Each row of a before or after table is a point. One or more steps were done to the points. Then noise was added and the rows were shuffled. The steps act on columns, c1 being the first. Write out the steps. A step turns or swaps two columns, mirrors them in a line or flattens them onto one, adds a multiple of one to another, or multiplies or shifts one. Angles are multiples of 10 degrees, from the lower column toward the higher: turns from -170 to 170, lines from 10 to 170 but not 90. Use the fewest steps. Two steps may share a column if one is a turn and the other turns, adds or multiplies; they go together, in the order done. Otherwise the lowest column goes first.

Before, 12 rows:
[[ -42   -2  -32]
 [ -40    3   22]
 [  32  -38    2]
 [ -82   56  -16]
 [  16   -9   69]
 [  37    2   64]
 [-101  -23    0]
 [ -54  -46  -22]
 [  34   -8   36]
 [ -13   22   37]
 [ -44  -24   56]
 [  34  102   16]]
After (12 x 3):
[[ 67 -17 -20]
 [ 83 -17  52]
 [  0   1 -80]
 [ 41 -38  48]
 [ 55  43  50]
 [ 17  -9  53]
 [-11  -7 -43]
 [ 55   5  -4]
 [ 30  14 -17]
 [-22 -28 -15]
 [ 28  -4 -66]
 [-18  69 -29]]
Steps: turn c1 and c3 by -150 degrees; multiply c2 by 0.7

Before (14 x 8):
[[   5   23    5  -22  -20   13   36   -1]
 [ -13  -20   37  -30  -39  -62  -18  -71]
 [   6  -41   17  -33  -44  -96    7  -36]
 [  16  -39   -6  -40    9    8   32   -7]
 [  -3  121  -57  -43  -39   16   31    0]
 [  42    3    2  -39   -2  -15   42   -1]
 [  42  -20   13  -18  -37   -5  -18   14]
 [  60  -14   34  -46  -15   13   -6  -26]
 [  -4    3   39  -35  -43    6   29  -49]
 [  43  -25   36 -116  -11  -15   35    2]
 [   3  -25    4  -19   -3   23   24  -35]
 [  -5   27   47  -18  -51    8   46  -31]
 [ -21  -32  -59  -38   -5   22  -14    8]
 [ -18  -21   -7  -29   22  -37  -38    9]]
After, 14 rows:
[[ 19  19   6  12 -30  12  34   4]
 [ 46 -18  11 -13 -30  -3 -18  13]
 [ 77 -13  34  -6 -16  11  -5 -23]
 [ 58   4   5   7 -13  -9  44   0]
 [  9  30  51  15 -65   5  48 -29]
 [ 29 -40  12  20 -52 -97   1 -35]
 [ 19   3  41  34 -52   5  29 -50]
 [ 10 -24  37  34 -32 -62 -18 -72]
 [  0 -20  -7  33  32 -35 -34   8]
 [108 -23  35  57 -19 -14  33   0]
 [ 10 -32 -60  45   1  23 -10   5]
 [ 22 121 -54  36 -48  18  31  -3]
 [ 14 -25   6  12  -5  20  26 -34]
 [ 36 -38  -9  20  -1  10  32  -6]]
Steps: mirror c1 and c4 in the line at 160 degrees; add -0.3 times c7 to c5

Before (11 x 14):
[[ 90 -16  17  -9  31 -10   2  14  18 -30 -33 -34  -4  14]
 [-10  33  17  35  -9  54 -25   8 -21 -28 -32 -19 -43 -56]
 [-14   8 -29 -13  24   2  20 -45  14  48 -71   0 -26 -48]
 [  5  58  25 -33 102  -1  70 -23 -32   4  16  30  59 -33]
 [-14 -65 -51  22 -46  -6 -27  42 -35 -92   4  -2 -54  19]
 [-26  74 -23  37 -54 -10   0 -73  10 -28 -54   5   0  -3]
 [  8 -17  89  -9  43  35  14 -28 -45  47 -48 -45 -17  22]
 [ 29  -7   5 -88 -47 -22  -4 -33  -5 -75  13  -9 -16 -16]
 [ 16   3  63  23 -84  24  78  26  96 -55 -62 -83 -62  74]
 [-14  62 -31 -52  64   7  10 -76  -5  38 -32  12 -66  21]
 [ 14 -54  22  67 -46  -3 -64   9  70 -45  19  -2 -18 -23]]
After, 11 rows:
[[   6   32  -45   34  -24  -15  -72    1   -1  -31  -33   17   14 -105]
 [  21   71   -7   41  -26    6   12  -78   54  -30  -43    2  -24  -54]
 [  12   14  -26  -20   33   20    3  -59  -10   51  -62    3  -30  -97]
 [  -9  -20  -24   -4  -19   20  -27  -42  -59   47  -49   37   92  -26]
 [ -12  -55  -17   75   40  -63   -6   13   74  -44   13    5   19  -79]
 [  -5   51   60  -35   23   72   12  -24  -99    4   20  -34   28  -86]
 [  19   64  -72  -47   25    7   -3  -80  -59   39  -24   -9  -37  -22]
 [ -31   -4  -17  -87  -24   -8   18  -35   38  -80   11   -4    8  -64]
 [ -90  -18    2  -17   25   -3    8    8  -14  -30  -32   10   22  -37]
 [ -28    1  -61   27   36   82   -8   14  125  -54  -63   76   59   12]
 [  13  -64  -60   24  -50  -28    2   45   22  -91   -2    3  -51  -24]]
Steps: turn c1 and c12 by -170 degrees; swap c3 and c13; turn c5 and c9 by -60 degrees; turn c6 and c7 by -80 degrees; turn c8 and c11 by -10 degrees; shift c14 by -50

Before:
[[ -14  -67    6   52  -10  -28  -80  -13  -18   20   59   57  -16   15
    26   20  -26  -31  -56  -48   23    8  -52   50   45  -13  -51  -42
    32   23   83  -56]
 [ -23  -65  -38   -2  -59   -4  -76   37   30  -87  -42   41   61   12
    16   14  -16   78  -26   36   20   -2   -1   29  -71   45   31   14
   -41  -30  -10  -18]
 [ -79   41   68  -40   17   68   -3   -9   -3  -19   12  -44   37   81
   -12    0  -88   98  -28  -32   86  -33   42    9   17  -31   45   48
   -25  -34  -29   49]
 [  41   44  -65  -46   64  -35   12  -71  117  -10  -14   12   65   19
    56   -6    7  -35   56  -73  -12   51   89   28  -31   42  -62   50
   -21  -59  -24   18]
 [  11    1   25   24  -50   14  -18  -65  105  -60   24   19  -57  -41
   -41    0   10  102   41   53   45   52   76   21  -17  -55  -26    6
   -56   64   58   48]
 [ -55   58   68  -55   49   20  -66   26  -15   43  -39  -38   32  -29
     8  -73   15   39    8    0   -6   48   11  -17    8  -20  -28   37
   -60   79   28  -81]
 [ -64    0  -17   24  -16   22  -51  -31   63  -22  -71   13    7  -56
    27 -105  -39  -26    4  -28  -21    1  -35  -17    1    3  -30   62
     1   -7   34  -17]
 [  25   51   -4  -36   -8   -8  -81   10   13   32   31   24  -23  -28
     6  -82  -31   40   33   33   31  -65  -45  -21  -57    5  -27  -44
   -64  -44   93   10]
 [ -10  -77   60  -15   -1   62   16    9   35   47   12   13   34  -14
    48  -18   19   17   -3   -9  -19  -22   72   45  -42  -27   78   65
     0   58   54  -10]
 [  24  -53  -32  -10   28   19   -2   -9   98  -26  -18   77  -15   57
    41   -1   10   36  -49   50   -1  -15    6   78  -64  -70  -66  -50
    56  -42   25  -44]
 [   0   18   -9    3   -5   15  -90   26   31   -6  -34  -14  -30   70
    28  -11  -96  -19  -37   29   45   37  -27   21   33   11    8  -42
    46   85   50   -6]
 [  -4   50  -60   19  -10   53    6  -58   13   56   12   19  -76   64
   -11   24   36   -9   62  -42   35    2  -39   88   48   25  -26   46
    24   75   51  -21]]
After (12 x 32):
[[ -15  -67    8   47  -40   10  -25  -14  -46   21   55   56  -17   35
   -83   23  -23  -29  -57  -21   19    8  -47   50   46   28  -53  -22
    -4    9   84  -56]
 [  14    1   24   22  -30  -39   28  -65   53  -60   45   21  -56  -66
    -4    1   12   99   42  109   42   50   79   22  -13   40  -24   41
    -7   25   59   50]
 [ -61   -1  -14   22   37  -14   28  -31  -27  -23  -68   18   10  -24
   -56 -102  -34  -27    1   64  -26   -2  -36  -16   -3  -14  -30   54
   -48   -2   30  -17]
 [  -6  -74   58  -12   47  -72  -49    9   -7   49  -14   15   33   -8
    -4  -16   22   16   -4   34  -21  -20   73   42  -41   -7   80   39
   -12   21   54   -9]
 [ -60   54   70  -55   55  -28   32   26   -2   39  -28  -37   33  -65
   -64  -68   18   38    7  -13  -10   44    8  -18    8    3  -30  -15
     7   25   27  -84]
 [   1   16  -10    3  -36   -3   18   26   33   -6  -25  -16  -32   74
   -94  -12 -100  -21  -33   24   45   41  -24   17   34  -20    6  -21
    35   33   48   -7]
 [  28  -56  -35   -8  -23  -56  -25   -8   50  -27  -36   76  -12   75
   -17    0   10   37  -49  100    0  -13   10   77  -63   55  -62  -52
    21  -15   24  -44]
 [  46   41  -64  -44   84   54  -37  -71  -75   -6  -44   11   68   -7
    -6   -2   10  -30   51  121  -10   49   92   29  -32  -23  -60  -18
    27  -25  -20   21]
 [  29   44   -5  -39  -37   12   -3    5   32   35   37   26  -23  -70
   -82  -84  -31   39   36    9   31  -65  -42  -22  -57    1  -27  -26
     9  -19   90    3]
 [ -26  -67  -40   -3  -30   25   35   36   34  -89  -36   38   62  -30
   -78   14  -13   77  -24   32   21    3    4   26  -72  -37   30   53
    31  -15  -11  -24]
 [ -77   43   66  -41   48  -74    4   -8  -31  -18   13  -42   32   16
    -4    0  -91   95  -26   -4   82  -36   44    7   16   -5   40   23
    82  -17  -28   47]
 [  -2   50  -61   25   29  -35   -2  -59  -45   58   12   21  -77   54
    10   28   37   -8   62   12   35    3  -37   83   46  -51  -24   37
    40   28   56  -19]]
Steps: turn c5 and c28 by -50 degrees; turn c6 and c26 by -150 degrees; turn c7 and c15 by 110 degrees; turn c7 and c11 by 30 degrees; swap c9 and c20; mirror c14 and c29 in the line at 30 degrees; multiply c30 by 0.4
